Every row gives one point. Two turns around zero, p and q, are shown by what they do to some points. Where does a point land after both, in the order given? Backwards means that the second turn is done in reverse. Each puzzle has new turns, and all numbers are rounded.

Turn p:
[15  7  2] => [14 10 -2]
[ -1 -14 -17] => [ -1 -17 -14]
[-12  48  13] => [-19  47   7]
[ -2 -41   3] => [  6 -40  10]
Turn q:
[ 31  14 -14] => [34 12 -6]
[  9 -21 -22] => [ 12 -20 -22]
[-19  22  47] => [-26  20  44]
[-16 -20   6] => [-18 -19   1]
[ -5   5 -16] => [ -1   7 -16]
Where do these land?
p, then q backwards: [ 15 -33 -27] => [ 15 -35 -24]
q, then p: [-41  -8 -16] => [-39 -13 -17]
q, then p backwards: [-15  28   4] => [-9 30  7]
p, then q backwards: [31  2 30] => [36 17 16]
q, then p: [-8 -5 -1] => [-7 -6 -1]
p, then q: [18 15 10] => [16 17  9]

Turn p:
[-13  34   6  31] => [17 43 14  6]
[-14  38 -21   2] => [ -1  39  -8 -22]
[ 23 -24  -2 -26] => [ -3 -40  -9 -10]
[  4 -20  12 -15] => [ -9 -25   7   3]
[ 2 17 10 21] => [19 18 12  6]
[-10 -14  -5 -27] => [-27 -15  -4  -9]
[  8 -31  -1  13] => [  4 -19 -11  26]
Turn q:
[ 16  28 -17  19] => [ 31  -9 -15  20]
[-32 -23  17  10] => [-40  12   9  12]
[ 14 -15  27 -22] => [ -3  -1  32 -25]
[  2  29 -10 -14] => [ 26  16 -13  -6]
[  0 -19 -18   7] => [-14 -18 -14  -1]
Where do these land?
q, then p: [ -6   2  20 -29] => [ -4   2  24 -26]
q, then p backwards: [  2 -23  -4  48] => [ -9 -51  13   0]
p, then q: [-23   8   4   4] => [ 5 20  1 14]
q, then p backwards: [ -1   2  17 -17] => [-5 21  9 -4]
p, then q: [ 20 -22 -20 -18] => [-21 -19 -21 -19]
q, then p: [  9  33 -17  12] => [ 32  -4 -23  -1]
